Rows are points. Each copy is the shape, with its points in the same order, stretched, turned, moved and blurred by noise. Some copies are also mirrored. Which?

Shape (8 x 2)
[[-27  -6]
 [-15 -48]
 [-23   7]
 [ -8  32]
 [ -2 -34]
 [ 13  95]
 [ 11 -36]
 [  5 -14]]
Copy 1 (8 x 2)
[[ 25  15]
 [ 42 -13]
 [ 15  23]
 [-13  21]
 [ 25 -15]
 [-65  45]
 [ 14 -28]
 [  7 -12]]
Copy 1 is: mirrored
Copy 2 (8 x 2)
[[-15 -23]
 [ 24 -49]
 [-18  -9]
 [-19  20]
 [ 26 -28]
 [-44  89]
 [ 30 -28]
 [ 11  -9]]
Copy 2 is: only turned
Copy 3 (8 x 2)
[[ 10   3]
 [ 40 -23]
 [ -1   0]
 [-29   0]
 [ 25 -25]
 [-77   6]
 [ 21 -32]
 [  2 -20]]
Copy 3 is: mirrored

Shape (10 x 4)
[[ 21  31  67  42]
 [-32 -34 -39 -47]
 [ -5  12 -29 -10]
 [  1  15 -62 -55]
 [ 53 -71 -32  52]
 [-16 -12   7  17]
 [ -2   6 -14 -24]
 [-20   6 -15  14]
 [ -1  46  42   6]
 [ 38 -19  -4  91]]
Copy 1 (10 x 4)
[[-11 -17  83  63]
 [ 28  62 -54 -35]
 [ 30  10 -10   8]
 [ 66  16 -32 -39]
 [-63 -53 -67   4]
 [ -7  25  -3  21]
 [ 38  20   2 -17]
 [ 23  18 -16  26]
 [ 34  11  69  33]
 [-52 -65 -13  70]]
Copy 1 is: only turned
Copy 2 (10 x 4)
[[ -5 -12  78  27]
 [-15  30 -55 -39]
 [  5 -18 -11 -10]
 [ 30 -12 -39 -41]
 [ 17 -13  -4  95]
 [-22   2   6   7]
 [  5   3  -7 -21]
 [-17 -18  -2  -1]
 [ -9  -9  50 -16]
 [  1 -47  35  93]]
Copy 2 is: mirrored

Shape (11 x 6)
[[ 21   6  18 -16  -7 -26]
 [  1   3  12  13 -21 -19]
 [-34 -15   1   1  17  16]
 [ 13 -23   7   4 -21   7]
 [-74   6   6  54  -3   8]
 [ -9  -9 -14  10  35 -10]
 [ 29  29  25 -16 -11  16]
 [  2   0  20 -27 -31   4]
 [-12  29  11  29   6  20]
 [ 11   3 -14 -17 -32  -2]
 [ 28   1  41 -22 -21  14]]
Copy 1 (11 x 6)
[[ 12 -13  10   8  24 -20]
 [-19 -36   7  -1  10 -10]
 [-24   0  -1 -24  -7  46]
 [ 13 -43   4 -16  -8   4]
 [-95 -16  11 -19 -11  49]
 [-12   5  -9  23  -4  36]
 [ 17  10  28 -20  -7 -36]
 [  6 -17  11 -43  16 -20]
 [-38  11  21  -5 -28   6]
 [  1 -24 -22 -28   5 -24]
 [ 30 -18  35 -29   0 -21]]
Copy 1 is: only turned
Copy 2 (11 x 6)
[[-26  -3  24  18   8   2]
 [-37   1  -6  16  -4  15]
 [ -7   6 -10 -51 -15   0]
 [  1 -22   6   8 -16  17]
 [-67  21 -46 -55 -31  14]
 [  1  25 -15 -20   2 -26]
 [-12  24  36  23 -10  42]
 [-17 -18  29  -5   4  37]
 [-34  46 -13  -9 -20  31]
 [ -6  -7   3  15  24  36]
 [ -9  -7  46  13 -18  39]]
Copy 2 is: mirrored

Shape (14 x 8)
[[ -8  -3 -18   5  32 -10 -14   3]
 [  9 -12 -16  10 -10   4  16 -14]
 [-24 -12   1  11   5  14  31 -61]
 [-53  -9  -6   2  -9  -8   6  -6]
 [ -1  57  -7  -5  -6  -7  32  -2]
 [ 10  16  55  -2  43 -14 -48   0]
 [ -4   6 -11 -16  -5  -6  13  -5]
 [  3 -12 -17 -31 -16 -13  -1  -4]
 [  8  12  -6 -14 -18  15  19   4]
 [ -5  19 -24  13  19   1 -26 -22]
 [  8  -1   1 -88 -17  -9  13   3]
 [ -6   0  46  13   0 -11  30 -29]
 [  9   2   0   4 -19  42 -29  -6]
 [-19  -5 -22   1  23  -2  31 -13]]
Copy 1 (14 x 8)
[[  7  12  12  15   5  10  40   9]
 [-12 -25   8  -9 -12 -17  -4   2]
 [-39 -46  69 -12 -16 -27   9  23]
 [-37  11  38  24  -2  -4  17  35]
 [-38 -25  32  34 -31  37  21 -24]
 [ 28  31  39  54   6  -5  43 -48]
 [ -6  -4  21   5 -17  13   5   3]
 [  4  14  12 -10 -18  10  -6   8]
 [ -8 -15   8  11  -9  22 -10  -4]
 [-18  14  22  -1  -2   6  42 -20]
 [ 19  24  41   2 -34  45 -24   9]
 [-18 -43  50  37 -20 -26  -7  -7]
 [ -6   4   1  -9  26   4 -11 -19]
 [-17 -24  39  11 -12  10  31  27]]
Copy 1 is: only turned
Copy 2 (14 x 8)
[[ 11 -12 -20   5 -24   3  22 -18]
 [-23 -18   2  -1  -7 -24  15  10]
 [-59 -60 -21 -30  20  -2  14 -13]
 [-43   1 -31  -8  13  23  15   9]
 [ 28 -15  27  -5  14  14  26  37]
 [ 43  -8 -22 -10 -10  63 -21 -53]
 [ -5  -3  -8 -22   6  -3  15  19]
 [-14  21  -8 -47   5 -11  -4  15]
 [  4   3  12 -14  14 -13   1  34]
 [ 22 -20 -19  -3 -35  10  23   8]
 [  3  53  -2 -95  49 -15 -14   4]
 [-41 -39   5 -10  27  34  -8 -24]
 [  6 -11 -19 -11  -6  -3 -31  26]
 [-15 -22 -10  -6   5 -20  38  -7]]
Copy 2 is: only turned
